Every row gives one point. Each copy is the shape, with its points in the same order, stretched, turned, moved and blurred by noise. Is it also mirrored, or only turned?
In the rows, 128 means zero.

Shape (7 x 2):
[[134 109]
 [125  90]
 [174  85]
 [ 67 169]
 [179  81]
 [104 212]
 [119 207]]
Copy 1:
[[118 117]
 [103 131]
 [ 89  95]
 [160 163]
 [ 93  88]
 [181 124]
 [179 109]]
Copy 1 is: only turned
Copy 2:
[[139 141]
 [145 149]
 [139  95]
 [116 215]
 [138  96]
 [ 90 217]
 [ 90 196]]
Copy 2 is: mirrored

Shape (7 x 3):
[[156 145  66]
 [171 101 140]
 [171 166 134]
 [100 165  75]
 [134  89 118]
 [119 145  98]
 [128  99 139]]
Copy 1, 7 rows:
[[133 160  60]
 [165 167 138]
 [159 115 108]
 [ 80 132  84]
 [128 179 138]
 [103 140 103]
 [126 163 154]]
Copy 1 is: mirrored
Copy 2, 7 rows:
[[171  69 170]
 [150 132  85]
 [112  85 115]
 [138  87 216]
 [155 144 128]
 [128 105 173]
 [133 158 122]]
Copy 2 is: only turned
Copy 3:
[[  7 132 101]
 [130 144 168]
 [104  67 105]
 [ 25 118  62]
 [104 179 155]
 [ 68 127  92]
 [138 162 143]]
Copy 3 is: only turned
Copy 4 (7 x 3):
[[ 63  72 130]
 [ 77 128  87]
 [ 67 167 129]
 [128  77 172]
 [107  86 100]
 [109  96 146]
 [125 118 113]]
Copy 4 is: only turned

Shape:
[[ 62 136  90 146]
 [ 41 125 145 144]
 [178 100 172 100]
 [145 193 108 138]
 [172 142 178 103]
 [123 170 161 114]
 [ 55 145 130 149]
 [148 198 136 115]
 [149 110 191 152]]
Copy 1, 9 rows:
[[106 124  54 204]
 [154  93  19 154]
 [181  95 175  41]
 [ 67 179 141 151]
 [156 114 165  38]
 [116 118 108  92]
 [131 120  34 161]
 [ 79 157 147 113]
 [198 122 124  50]]
Copy 1 is: mirrored
Copy 2:
[[191 191 167 152]
 [163 161 184 166]
 [ 99  61  82 121]
 [146 181 125  72]
 [ 89  93  95  95]
 [103 155 136 102]
 [168 176 180 147]
 [106 176 123  76]
 [135  56 120 106]]
Copy 2 is: only turned
Copy 3 (9 x 4):
[[207  97 114 118]
 [168  97 127  83]
 [ 78 142 186 116]
 [193 176 148 157]
 [110 170 187 119]
 [162 162 170 107]
 [181 110 117 101]
 [182 176 168 139]
 [ 87 153 156  93]]
Copy 3 is: only turned

Shape:
[[ 81 157  47 113 128 123]
 [150  67 150 105  76 175]
 [119 124 105 169  88 185]
 [ 99 103 200  71 152  95]
 [142 117 195 114 159  98]
 [103 158 115  86 161 109]
 [ 59 163  87 113 127  93]
 [ 84 123 197  69 171 139]
 [124 150  95 126 170 153]
 [ 88 134 104 144 136 174]
 [113  72 156 121 165 107]]
Copy 1, 11 rows:
[[182 161 180  58 182 151]
 [108 152  37 106 128 115]
 [117 206  97 155 178 133]
 [128  48 142  86  28 161]
 [ 81  75 157 111  45 136]
 [128 110 179  65 104 176]
 [204 134 204  66 119 151]
 [118  60 127  97  40 218]
 [ 90 135 165 112 163 177]
 [118 153 138 142 159 185]
 [115  47 154 126  91 143]]
Copy 1 is: mirrored
Copy 2 (11 x 6):
[[152 155 121 172  27 132]
 [181  61 134 205 172 145]
 [195 130 191 215 124 159]
 [ 85  52 115  95  95 124]
 [ 90 104 125  91 150 133]
 [116 139  98 121  54 145]
 [113 133 140 157  20 119]
 [ 92  48 115 102  76 177]
 [166 153 125 127  91 159]
 [178 124 173 166  79 164]
 [151  96 151 110 124 105]]
Copy 2 is: mirrored

Shape, 9 rows:
[[158 205 128 126  93 126]
 [172 116 143 149 168  57]
 [ 76 112 165  78 167 127]
 [167 132 168 147 178  84]
 [ 83 148  85 152  79  96]
 [ 95  97  77 152 109  95]
 [ 78 153 154 115 167 157]
 [ 67 159 147 152 120  49]
 [153 136  67  89 179 147]]
Copy 1:
[[ 85 151 142 120 101  95]
 [140  47 196 169  96  80]
 [186 109 160 172  64 168]
 [101  24 207 156  90  87]
 [134 191 104 185 147 129]
 [170 150 110 191 159 135]
 [128 110 133 167  71 179]
 [113 173 164 221 105 128]
 [201  58 103 155  75 117]]
Copy 1 is: only turned
Copy 2, 9 rows:
[[162  98  94  61 145 158]
 [ 74 138 165 100 123 119]
 [127 202 100 132 144 140]
 [ 73 149 145  90 104 129]
 [195 129 131  97 135 127]
 [167 120 141 137 127 100]
 [132 191  80  93 112 129]
 [173 181 148  53 134 127]
 [102 113  79 124 172 104]]
Copy 2 is: mirrored
Copy 3:
[[104 170 184  46  95 176]
 [158 102  73  83 176 152]
 [132  77  90 123  54 175]
 [157  90 103  82 152 197]
 [ 91 217  57 106  98  89]
 [118 194  48 157 126  78]
 [ 86  87 123 153  72 227]
 [ 90 150  23  49  78 148]
 [118  99 161 178 162 117]]
Copy 3 is: mirrored

Shape, 11 rows:
[[ 73 147  90 168 149 146 149 142]
 [120 151 191 161  96 116 140 194]
 [141  71 174  82  55 166 145 166]
 [ 90  99 106 143 124 130  97  92]
 [111 113 115 166 175 140 137 123]
 [178 145 165 176  76 117 124 176]
 [144 105 121 126  80  97 128 179]
 [131 100 130 132 130 115  78 173]
 [165 158 163 124  91 161 160 193]
 [ 78  67  98 159 172 126 158  96]
 [141 107 133  58 108  75  89 122]]
Copy 1 (11 x 8):
[[129 138 181 171 118  64 103 122]
 [ 24 142 145 150 165 173 105 109]
 [111 198 111  52 137 173 105  73]
 [148 147 113 126 105 104 169  88]
 [140 129 166 142 101 118 132 144]
 [ 25  76  95 100 152 162 101 122]
 [ 62 149  87 110 115 125 105 121]
 [ 69 163 108  92 140 126 167 147]
 [ 67 120 140 101 181 158  55 126]
 [185 161 163 155  38 107 137 120]
 [125 181  51 118 139 173 164 114]]
Copy 1 is: mirrored
Copy 2, 11 rows:
[[184  67 109 157 172 139 170  62]
 [ 84 103 178 186 137 127 179 133]
 [ 50  93 124 165  71 137 140 217]
 [ 91 101 107  91 136 101 142 107]
 [124 100 102 138 176 149 128  67]
 [ 44 131 153 168  84 126 180 129]
 [ 76 130 168 136  93 159 183 159]
 [ 72 166 133 127 134 168 165 157]
 [108 126 143 223 108 149 165 164]
 [123  50  98  91 165 154 118  60]
 [ 82 165 200 100 121 129 132 188]]
Copy 2 is: mirrored
Copy 3:
[[117 150 107 194 112 181 133 143]
 [ 81 106 100 149 203 171 174 126]
 [159 100 168 122 166 212 197  93]
 [166  94 138 179  93 157 106 139]
 [139 132  99 159 116 162 105 187]
 [107 102  81 131 174 129 166 111]
 [126 143 121 136 160 179 127  75]
 [ 94 105 125 113 126 171 113 110]
 [103 140 126 112 181 165 214 110]
 [181 145 109 190 112 180  69 194]
 [129 111 206 103 133 123 102  76]]
Copy 3 is: only turned
Copy 4 (11 x 8):
[[ 92  98 105 126 115  99 188  69]
 [201  93  66 107 190 208  94  88]
 [116 147 153 152 212 158  18 112]
 [ 78 160  91 158 117 130 186  95]
 [126 134 114 108 110  76 186  69]
 [249  95  74 165 136 179  75 124]
 [159 123  95 131 102 184  62 136]
 [164 162  61  85 114 146 132 136]
 [199  84 136 130 187 135  67 124]
 [ 56 159 136 122  96  88 168  32]
 [110 199 114  92 128 197 142 175]]
Copy 4 is: mirrored

Shape:
[[117 140 138  97 144 157  89 104 102]
 [171 149  94 116 132 120  78 168  98]
 [ 87 154  90 140  95 160 113  90 141]
 [135 131 156  94 114  75 167 124 149]
 [ 96 114 102 163 168 172 121 161 164]
 [ 85 145 133 178  96 183 143 125 183]
 [160 104 125 107 184 119 123 157  97]
 [ 93 140 157  95 121 109 142 157  81]
 [130 171  88 174 151 109 162 111 147]
 [145 109 105 130 114  94 104  99 125]
 [118 101  86 121 130 131 111 162 163]
 [105 150 131 167 134 152 109 146  82]
 [ 89 198 149 186 182  79 100  79 180]]
Copy 1 (13 x 9):
[[109 115 157 172 134 131 121 113 151]
 [141 158 148 141 168  57  89 119 129]
 [125 104 187 126  98 139  93 137 139]
 [117 154 125 132 177 158 128 114 122]
 [189 142 175  98  80  99 141 108 153]
 [132 135 189 100  49 146 130 125 133]
 [167 152 134 167 162  74 144  97 112]
 [143 192 142 155 123 136  80 109 160]
 [150 116 163 116 124 126 109  95  86]
 [115 114 112 138 171 105 115 121 127]
 [193 149 161  94 133  98 118 122 153]
 [132 167 148 147  85  84  96 111 139]
 [ 64  99 132  77 173 148 116  17 135]]
Copy 1 is: only turned
Copy 2, 13 rows:
[[131 140 126  94 173 142  86  76 127]
 [117 186 150 120 198  94 126 139 117]
 [ 88  96 140 120 140 171  61 132 125]
 [159 106 104 104  98 123 175 143 150]
 [164 111 185 181 139 120  67 108  96]
 [114  71 136 186 118 146  65 114 147]
 [176 169 141 110 142  78 128 100  85]
 [137  83 125  90 171 103 165  95 112]
 [142 108 149 112 109  85  65 182 131]
 [100 163 152 101 105 133 123 131 130]
 [145 139 169 166 135 150 126 137  93]
 [101 110 158 118 179  79  83  88 121]
 [159  86 203  84 134 110  58 143 249]]
Copy 2 is: only turned
Copy 3, 13 rows:
[[140 146 137 115 117 135 150 125 171]
 [135 132 160 111 147  71 155 104 151]
 [ 74 134  89 143 131 131 146 167 160]
 [ 83 118 133 159  71 108 128  95 122]
 [116 119 128  65 165 138  88 128 154]
 [ 68  99  76 128 143 156 142 146 130]
 [165 151 182  84 128 114 104  80 141]
 [ 88 108 194 160 100 144 135 107 147]
 [ 51 178 135  94 127 136 122 133 127]
 [135 115 125 138 106  79 128 143 124]
 [122 100 118 111 145  85  98 121 152]
 [105 123 176 110 143 145 147 138 137]
 [ 47 133 127  64  68 125 134 167 138]]
Copy 3 is: mirrored
Copy 4:
[[143 100 149 163  97 155 116 161 157]
 [120 143 122 134 165 140 100 183 145]
 [107  47 155 130  98 104 112 124 125]
 [144  86 111 130 151 142 149  68 138]
 [ 99 105 112 133 101  96 161 170 154]
 [143  41 125 121  86  53 148 126 131]
 [117 172 110 154 145 159 123 149 163]
 [153  99 138 113 140 148 143 121 192]
 [112 105 157 183 146  71 147 127 123]
 [111 119 143 126 138 129 106 110  91]
 [ 79  93  94 107 134 124 132 131 125]
 [163 135 171 134 105  99 132 169 160]
 [152  65 169 185 139 116 212 154  99]]
Copy 4 is: only turned

Shape, 14 rows:
[[153 168  78 111  67 156  48 163  62  77 106]
 [108  96 177 183 142 166 134 118 159 155  97]
 [171 151 178 123 138 123 156  91 152 116 142]
 [122 158 186 117 151  88  97 113 178 149 132]
 [189 174 113  88 204 160  67 123 133 103 167]
 [124 100 155 145 107 153 141 133 150 191  87]
 [105 103 151 117 126 139 135  63 158 176  68]
 [143 127 138  57 185 134  98 153 123  63 165]
 [ 89 171  93 151 106 151 128 154  50 150  74]
 [113  86 150 190 137 101 147  73 143 159  72]
 [122 133 159 116 128 127 158  72 175 155 156]
 [180 162 102  84 169 125 118 163 167  88 120]
 [136  69 154 155 142 100 148 103 150 206 129]
 [189 160 162  72 161 135  98 139  97 107 114]]
Copy 1:
[[ 76 144 116  95  50  89  54  94  74 101 188]
 [159 161 127 121 138 200 142 153 125 111 115]
 [127 140 128 106 162 119  94 158 191  75  78]
 [144 190 119 138 156 114  98 178 179 115 107]
 [ 11 102 141 107 170  66  29 233 112  93 137]
 [138 186 130 131 158 185 170  95 139 133 132]
 [131 162 108 175 157 173 178  99 186 111 137]
 [101 115 160 118 150  63   7 193 125  65 141]
 [131 140 107 117 106 113 145  88  70 102 146]
 [170 169  83 180 145 208 173 105 180 100  66]
 [131 135 140 132 177 127 144 136 188 137 113]
 [ 95 150 103 100 173 108  42 152 134 100 144]
 [133 185 128 185 195 180 170 113 181 145  68]
 [ 74 146 137 116 148  75  50 174 150  37 114]]
Copy 1 is: mirrored
Copy 2 (14 x 11):
[[128  81 159 168  85 154  84  87  15 175  82]
 [125 168 160 181 119 154 195 100 162  92 139]
 [140 161 140 110 115 113 165  78 165 156  86]
 [116 145 128  75  75 154 193  71 162  95 105]
 [104 168  93  56  33 200 134 148 112 193  89]
 [102 118 190 162 150 166 171 116 171 114 155]
 [133 121 141 157 113 160 133  94 203 118 179]
 [127 137  83  75  35 109 170 166  84 165  80]
 [123  95 187 168 149 159  60 128 119  98  96]
 [187 151 174 160 121 156 144 102 184  73 183]
 [120 142  97 122 151 142 171  91 199 140 118]
 [ 97 165 124  49  94 129 136 146 106 156 128]
 [148 123 175 114 139 195 189 152 194 111 172]
 [121 125 163  79  31 139 129 125 113 176  72]]
Copy 2 is: only turned
Copy 3 (14 x 11):
[[139 168 199 171 145 197 202 138  82 129 121]
 [185 118 115 154 122 155  33 109 176 145 148]
 [133  94 122 113 131 152  92 111 128 132  67]
 [135 115 115 164  55 127  82  86 135 111  69]
 [149  65 138 224 166 124 130 119 133 123  70]
 [185 119 107 114  81 170  87 107 155 130 176]
 [170  87  99 119  45 132  68 156 108 150 172]
 [ 88  98 160 208 158 120 139 142 143 146  76]
 [148 175 103 159 148 223 136 123  34 139 185]
 [178 130 106 112 114 152  39 123 113  99 171]
 [167 106  93 101  80 115  98 117 127 146  98]
 [ 98 100 129 187 158 176 139 150 136 100  45]
 [184 125  95  82 100 112  80  87 157  81 189]
 [ 98  64 157 175 141 168 131 113 129 127  85]]
Copy 3 is: only turned
Copy 4:
[[ 42  87 132  49  45 171 189 181  94 153  58]
 [122 142 125 116 210 178 131  86 173 151 125]
 [135 140 153 153 158 126 108  78 115 136  99]
 [114 177 106 148 135 120 131  95 139  97  90]
 [ 63  82  98 170 149 144 160 116 113 139  31]
 [137 174 163 138 170 138 154 109 163 158 153]
 [155 203 167 163 136 170 104 134 167 181 124]
 [120  91 106 132 150 121 129 155 113 121  34]
 [ 91  89 130  62  86  85 137 159 157 182  98]
 [143 162 134 140 130 167  98 108 199 134 148]
 [162 183 135 183 156 136 104  89 113 157 122]
 [ 53  84 148 133 161  99 121 159 107 127  85]
 [180 173 121 187 151 149 144  94 184 116 160]
 [ 95  98 157 135 123 108 151 131 133 137  39]]
Copy 4 is: mirrored

Shape:
[[116 161 124 121 136  93 150 139 148 114 108 152]
 [109 100 154 131 129 207 118 104  95 116 112 112]
 [132 105 147 108 108  96 106 145  94 106 103 124]
 [101 107 118 103 142  97 117 146 185 187 127 130]
 [ 92 123 116  66 145 122 107 121 138 121 159 133]
 [101 151 132 126  54  94 211 124 175 123  97 103]
 [ 89 120 141 131 109  91 104 108  97 127 117 121]
 [157 121 125  83 129 120 147  95 103 109  99 142]
 [101 106 132 119 135  92 137 128  98 111 119 154]
 [108 108 129 118 137  92 115 137 249 136 148 138]
 [132 132 200  41 144  96 156 108  90 154 163 145]
 [109 111 122 130 145 104 107 101  95 118 153 151]
 [ 98 148 141 136 137 120 135 108 102 148 117  27]
 [132 104 153 116  96 107 107 118 107 156 133 152]
 [113 109 126 128 113  95 136 144  88 126 185 152]
 [ 95 239 148  98 141 128 110 103 137 109 110 149]
 [138 139 128 107 114  96 114 125  88 116 106  77]]
Copy 1:
[[141 157 138 147 108 127 120 133 131 153 156 123]
 [123  90 124 116 142 198 120 149 112  76  85 111]
 [128 163 111 164 117 156  82  95 139 112  84 142]
 [207 146 156 164 129  95 113 139  75 118 125 164]
 [144 115 110 185 110 110 130 128  79  86 120 114]
 [151 178 224 104  58 136 135  82  83 152 194 107]
 [147 129 142 178 119 156  65 114 123 112 127 144]
 [137 136  78 137  68 165 131 116 154 114 111 139]
 [136 144 128 173 108 131  99 110 163 103 114 139]
 [159 167 159 142 120  58  98 165  40 100 159 152]
 [117 122  94 162 137 127 173  57 118 104 131 154]
 [131  98 113 169 104 119  78 132 145  95 122 145]
 [128 100 213 184 114 197 142 130  82 150 112 152]
 [156 119 112 122 127 121  73  89 116 106 112 157]
 [129 101 150 156 105  77  90  79 142 104  99 133]
 [124 127  92 157 153 166 123 152  85 186 215  84]
 [128 138 131 174  87 172 107 102 120 145  84 147]]
Copy 1 is: only turned
Copy 2:
[[151 133 123 117 138 110  78 129 117 137  91 158]
 [106 102 100 143 102 204 148 149 117 175 141 117]
 [115 115 153 118 145 142 130 110 174 130  97 126]
 [102 154  87  76 163  90 146  94 136  87 111 131]
 [137  91 109  85 132  97 116  92 163 169 109 129]
 [138 213 126  89 180 163 108 142 103 146  93 192]
 [ 96 104 111 126 127 164 117  86 187 127 102 156]
 [115 105 155  74 123 141 109 132 130 149 112 131]
 [127  98 111 111 127 152  98 130 176 125  92 152]
 [105 165  69  96 192  71 107 133 123 108 139 131]
 [168 123 125  34  82 129  71  74 177 179 119  97]
 [110  78 103 122 101 144 102 118 185 132 127 154]
 [174 129 147 109 144 172 136  49 122 151 167 143]
 [ 68 133 112 105 109 148 133 114 182 118 106 137]
 [142 119 113 117 101 140 113 132 205 137 118 168]
 [155  97 123 135  89 100  45  70  98 215  77 144]
 [141 116 179 107 149 137 135  71 150 146 125 137]]
Copy 2 is: only turned
Copy 3 (17 x 12):
[[ 92 129 118 136 113 108 151  96 116 167 124 123]
 [200 149 121  82 120 158 112 111 119 113 138 157]
 [122 100 105 101 110 171 169  73 125 122 118 121]
 [ 89 102 125 128  60 118 152 172 124 139 131 145]
 [152  94 159  78  99 109 146 111 111 106 134 138]
 [ 69 194 118 176  83  81 113 103 201 155 173 131]
 [144 113 139 118  81 155 149  89 119 113 116 117]
 [124 111 110 106 125 135 160  66 133 138 105 169]
 [133  83 124 130 107 155 152  72 110 133 122 125]
 [ 80 120  92 142  63  66 170 181 109 107 148 130]
 [112  91 186  93 134 170 153  37 111 123 155 194]
 [162  77 143 127 114 162 154  98  95 104 101 126]
 [112 166 152  99 100 156  52 103 122  95 130 141]
 [137 100 136 133  99 181 186 115 135 127 117 143]
 [147  70 162 155 140 190 147 102 128 109 129 109]
 [139 187 169  72 115  72 155  80  90 180 123 127]
 [110 129 127  95 117 162 128  77 131 115 104 128]]
Copy 3 is: only turned
